Rows are points. Each table stands for the endless flat space through its points: a line for two points, a plane for three, and so on. The two share one point or none. Which?

First:
[[-35  -7   8]
 [-10 -42  28]]
Second, 2 rows:
[[ -4 -30  28]
 [-32 -18  12]]
They share: [-25 -21  16]

First:
[[25 31  1 -2]
 [20 32  4 -2]]
Second, 3 rows:
[[ 37  41   6 -18]
 [ 27  47  31 -10]
 [ 17  15  -4   4]]
They share: no point

First (2 x 8):
[[ 24 -11   0 -19  29 -11  14   4]
 [ 27 -11  -8 -12  28 -15  10  -4]]
Second, 2 rows:
[[ 16   5  40 -58   6  -9  13   4]
 [ 10 -25  -8 -16  60  -9  31  34]]
They share: no point

First:
[[  0 -21  -5  -8 -32 -55 -30  16  20]
 [  0 -37   6  -5  -7 -39 -21   0  15]
 [-20  -9  -9 -22 -39 -35  -5  28   8]
 [  9 -25 -17   6 -26 -55 -50  12  13]]
Second:
[[ -1 -44 -43  -6  21   4 -47  20   5]
 [-11 -26 -15  10 -23 -21 -30  25 -13]
 [ -1  -8 -23 -10 -71 -26 -35  44  -7]
 [ -1 -38 -41  -8  17  -1 -46  11   5]]
They share: no point

First (2 x 11):
[[-11  23 -26 -15  30  10  37 -22   1  19  -1]
 [  7  27 -26  -5  44  24  49 -32  19  31  -7]]
Second, 3 rows:
[[ -2  -4 -36 -41  21  11  26 -28 -12   6   6]
 [ -2   0 -14 -35  -1  -9  46   4 -32   4  -4]
 [-26  30 -19 -12  20  -3  36  -8 -10  15  -1]]
They share: [-20  21 -26 -20  23   3  31 -17  -8  13   2]

First (3 x 12):
[[-35  15 -20  -1 -27 -18   3  -5 -40  59  -2 -11]
 [-22  12 -33   6 -12   3  14  -5 -18  47  10 -13]
 [-20  32 -42  41  21  52  48  23  43   1  14  -9]]
Second:
[[-15  39 -55  -9  18   1  31  26  24  19  34 -42]
 [-57  13 -31  49 -52  65 -25 -20  -2  65 -68   0]
 [-51  25  11  25  20   5  59  -2 -50  35  28   0]
 [-67  47 -27   9 -10  37   1 -10  12  43 -18 -34]]
They share: no point

First, 3 rows:
[[ 19  24   2 -25  31   3  -8   3  20   6 -19   1  -1 -22]
 [ 15   5 -59   9  16  21 -35 -11  12  20 -23  -1 -33  22]
 [ 24  23  19 -30  37   0  -8   4  18   5 -14  -4   3 -35]]
Second:
[[ 46  21 -21  15  45  19   4   4  -9  26 -22   5   2 -39]
 [ -4  33 -43 -49  22 -18 -13 -38  40   2  -9 -28 -39  22]
 [ 31  31 -37 -20  51  -1  10 -27  11  22  -5 -24 -18 -22]
 [ 31  36 -30   9  21  -5  -2 -11  -3  11 -34   2 -16 -15]]
They share: [ 16  18 -24 -12  24  10 -17  -2  18  11 -22   2 -13  -3]

First (3 x 18):
[[ 36  35 -37  18  -4 -13  29  -2  -7 -44  28  12  -9  29 -20  -9 -14 -26]
 [ 32  41 -35  26  -1 -19  21  -6  -8 -48  33  21 -13  24 -23  -7  -9 -26]
 [ 32  21 -37   4 -13  -9  39  10   8 -16  21 -19 -13  32 -19  -9 -11 -18]]
Second (3 x 18):
[[ 17  34 -37   9 -11 -24  33  -4   1   1  16 -17 -27   9 -25   0  -5 -23]
 [ 11  36 -46   3  -4 -23  34 -11  -5   6   9 -21 -31   5 -28   5  -6 -30]
 [ -7  26 -71   5  35 -10   3  -6  13 -21  30 -21 -43  33 -47  14  21 -29]]
They share: [ 20  29 -32  17 -10 -22  24   6  13 -12  30 -12 -25  21 -26  -4   3 -14]
